Every row gives one point. The points of each table are mixes of a few directions, plus a little noise. Count the directions of each table, and those that both share. Where both have some left over, give the other angles between the two spaces (their principal angles), to ten degrees, smallest first.

First:
[[-17  -3]
 [ 57  11]
 [-20  -4]
 [-43  -8]
 [ 25   5]]
Second:
[[-22  60]
 [ -1   3]
 [ 19 -50]
 [  3  -7]
 [ -6  17]
 [  9 -23]]
Directions: first 1, second 1, shared 0; angles 80

First:
[[ -7  -3  -9   6]
 [ 35 -47 -15 -29]
 [ -8 -32  -4  16]
 [ -2  42 -15 -11]
 [-12  31  16   8]
 [ 28 -26  22 -19]
 [-19  22  23  20]
 [-15  12 -19   9]]
Second (7 x 4):
[[ 21  17   3 -26]
 [-25 -21  -3  31]
 [-15 -12  -2  18]
 [ 48  39   5 -60]
 [-13 -11  -1  16]
 [-10  -8  -1  12]
 [ -6  -5  -1   7]]
Directions: first 3, second 1, shared 1

First (9 x 9):
[[ 34 -24  15   6  39  41  -6  27  19]
 [-40  24  35   5   3 -45  32 -51   8]
 [-13  15  -7   2 -48 -32  -7  -9  -2]
 [ -4   0   4  -1  13   2   7  -5  -1]
 [ -1  -4  26   4  37   7  17 -11  12]
 [ 16 -12  -7  -2  19  25  -5  17  -1]
 [ 19  -4 -44  -4 -59   4 -37  35 -13]
 [-27  14 -11  -7  -8 -21  11 -21 -19]
 [ 15 -10 -12  -2   4  19 -11  19  -3]]
Second (8 x 9):
[[-30  18  -9  -9 -17 -26  10 -36 -10]
 [ 23  19  -1  15  30  60   3  35  32]
 [  7 -25 -22  -9   8   1  -9  28 -40]
 [ 35 -30  10   5 -17   3 -27  25  13]
 [ 14 -24  47  16  21 -16   6  10   9]
 [-24  15 -22 -10 -10 -13   7 -17 -20]
 [-17   6 -28 -26 -12   0  -4 -47  -6]
 [ -6  22  26  19  -2  -9  15   2  22]]
Directions: first 3, second 5, shared 3

First:
[[  7   1  -3   0   3 -10  -5  -6   8   2   1  -3]
 [  7  -4 -16  -4 -10 -23  -6  -6  20  -8  11  10]
 [  3   8  16   6  20 -16 -13 -13  17  -9   4   3]
 [-22  -1  16   2  -3  60  25  27 -54  18 -20 -16]
 [  7  -7 -22  -6 -17 -15  -1  -1  11  -3   7   7]
 [ -6   5  13   5  10  -1  -3  -2   4  -8   2   6]
 [ 11 -11 -27 -10 -23  19  13  10 -26  29 -13 -23]
 [-49  12  50  15  19  33  12  20 -15 -35   5  34]
 [ 19  -2 -17  -4  -3 -30 -13 -15  24   0   7  -2]
 [  9  -7 -24  -6 -19 -15  -1  -1  12  -2   7   6]
 [ 15   7  12   3  23  -3 -11 -13   0  17 -11 -24]]
Second, 10 rows:
[[ -8  17 -22   2  -5   1   4   2   3  -4   8  11]
 [ 41 -12  34  22  23  14 -15 -20 -14  25  -9 -38]
 [ 19  30 -19  25   8  15  -3 -15  -6  13  11  -8]
 [ 21 -39  50  -4  12  -2 -11  -5  -8  10 -19 -27]
 [-36  24 -44 -13 -20  -8  14  15  13 -21  14  35]
 [ -8 -27  23 -17  -3 -10   0   8   2  -6 -11   0]
 [ 12 -20  27  -1   7   0  -6  -3  -5   6  -9 -15]
 [-30  14 -31 -14 -17  -8  12  14  10 -18   9  28]
 [ -6   7 -10  -1  -3  -1   2   2   3  -3   4   7]
 [ -4   6  -9   0  -2   0   2   1   2  -3   3   5]]
Directions: first 3, second 2, shared 0; angles 30, 80

First (9 x 20):
[[-17  12   0   3 -29 -23  -4   5   8   0   9  -4 -14 -13 -15 -15  -9  -3
   26   6]
 [ -8  17  -2 -30   1 -21  13   1 -17 -16  -6 -27  12   9  13   5 -20   4
    2  21]
 [-12  -8  -7  34  15  52   0   6  11  13  -2  22   9   5  -6  10  27   5
   11 -12]
 [ 23   9   7 -37  18 -29  -1 -17 -24 -11  -2 -17   3   9  21  -3 -35  -4
  -30 -12]
 [ 11 -13   6  19 -14  -4 -17  -3  17  12  10  21 -22 -16 -15 -14   8  -8
   -2 -19]
 [ 20  -3   7 -25  -1 -30   0  -7  -8  -8  -2 -12  -3  -1   8  -2 -14  -4
  -23   4]
 [ -3 -18   4  32 -45 -11 -14  11  36  14  12  21 -30 -29 -32 -16  27  -7
   20   7]
 [-26  39  -9 -20  26   7  11  -6 -32 -12  -1 -23  22  22  18   3 -38   8
   17  -9]
 [ 12 -34  -6  23  29  60  13  11  11   8 -19  19  24  14   8  32  52   7
  -21  13]]
Second:
[[ -1   0  -4 -12  14   5   1  35 -15   3 -39  -6 -13  10 -24   7 -14  39
   -4   7]
 [-32 -10   4  -1  18  11  19 -23  15  23  -5  19  27  27  13 -19   3  -9
  -16   5]
 [ 19   3  -3  -3   0  -1 -10  21 -13  -9 -11  -9 -16  -9 -12  13  -5  17
    2  -3]
 [ 18  -8   5  11   4   6  -5 -35   8  -1  30  12  13  -5  27   0  14 -34
  -14 -20]
 [ 11  -8  -3 -12  31  17  -1  29 -17   7 -42   1  -9  16 -17  11 -11  39
  -23  -4]
 [ 41   7   2  17 -30 -14 -22 -22   1 -26  52  -9 -11 -39  19  12  15 -40
   16 -19]
 [-28  23  -3   4 -51 -33   2   5  11 -13  24 -18  -9 -22 -10 -10  -1 -12
   50  27]
 [-27  -6   2  -3  14   8  15 -10   9  18 -10  12  18  22   5 -14   0   0
  -11   7]]
Directions: first 4, second 3, shared 1; angles 60, 80

First:
[[  5  23  -2  -3 -13  10 -19 -20  -4 -36 -31 -30 -23   1   0  17  -6   6
   -5  27 -29  60  31  17 -18  -9 -20  14 -16 -16 -26   3]
 [  0   8 -34   1 -23  17  12  16  -1   8  -8  10  13 -21 -12   3   8 -15
  -28  12 -27   2   7   1  10   2 -14  29  27   5 -10 -29]
 [-11   9  22  -6   1   1  -2  -5   0  18  -6   3 -10  -2  16   4  -1   1
   19 -11   1  14 -35   2 -27  31 -27 -43 -18  14  12   4]
 [ 12  31 -12   9 -27 -20 -13 -12   8  -7  -3 -24  51  -9 -28   4 -31   1
    8 -37 -10  -7  32 -15   3  -8  38  36   5  15  17 -26]
 [  3   2 -23   1  -5 -10  26  20  -6  29  11  22  17 -31  -6 -10 -13  -8
   16 -25  13 -50  11 -26   7  -1  14   8  19  35  24  11]
 [ -9 -30  39   4  26 -23  12   8   5  17  22  16 -10  21  17 -17  16   6
   13   2  27 -10 -23   3  -2  27  -8 -21 -10   2  14   9]
 [  4 -20  -6  -5  19  22 -21 -10   0 -32   4  -8 -20  25   3   5  14   7
  -25  22   5   2  -6  12  21 -41  19  -3  -2 -46 -30   9]
 [ -5 -23  15  -3  22   2   3   4  -2   2  11  10 -19  14  14  -6  13   4
    1  10  18 -10 -17   4   4  -2  -3 -20  -6 -11  -3  17]]
Second (8 x 32):
[[  7  10 -21   0 -23  26 -17  -1  11   7  -3  -4  34   6  -8  17  10 -13
  -32  -4 -24  10 -38  11  25  -1   6  10  24 -19 -11 -55]
 [ 22 -12  20  19  20 -17   5   6   6 -30  12  -7 -23   6  18 -25  31  16
  -12  16  -5 -28  21  12 -37   6  33 -20 -39 -23 -10  36]
 [ 51 -14  16   6  18   0 -13   0  17  -7   3  -5  -5  47  34   3  15  24
    0  22   4  11  -3  17  27 -14  29   1 -18 -46 -16   1]
 [-47  -4  -7 -15   0  11  -4  -7  -9   2   3   4   6  -4 -30   1 -15  -7
   -4  -8   7   6  -5 -12   6  -7 -27   3  15  15   4 -15]
 [ 20  24  -6   7 -23 -17  17   6  -8  23 -17   2  -1 -37  12  11 -16 -16
   30 -15  -1   4   8  -6 -10  17  -4   9  14  39  17  16]
 [-31  -6  -8  -7  16  13  11  10  -3  -5  12  15  -8  -7 -16 -24   5  13
  -11   3  -6 -29  14 -15 -28   6 -18 -24 -24   7   1  11]
 [-21  13  -7  -1 -31  -3 -12 -16  -8   7 -11 -14  21 -19 -22  27 -16 -35
   -1 -20   3  28 -24   5  20  -1  -6  28  48  18   5 -31]
 [  0 -11  14  -7  23 -12  11   1  -5   4   2   8 -25   9  10  -9 -13  18
   31   7  23  -1  27 -12  -3  -6 -11  -7 -20  11   8  37]]
Directions: first 6, second 5, shared 2; angles 60, 90, 90
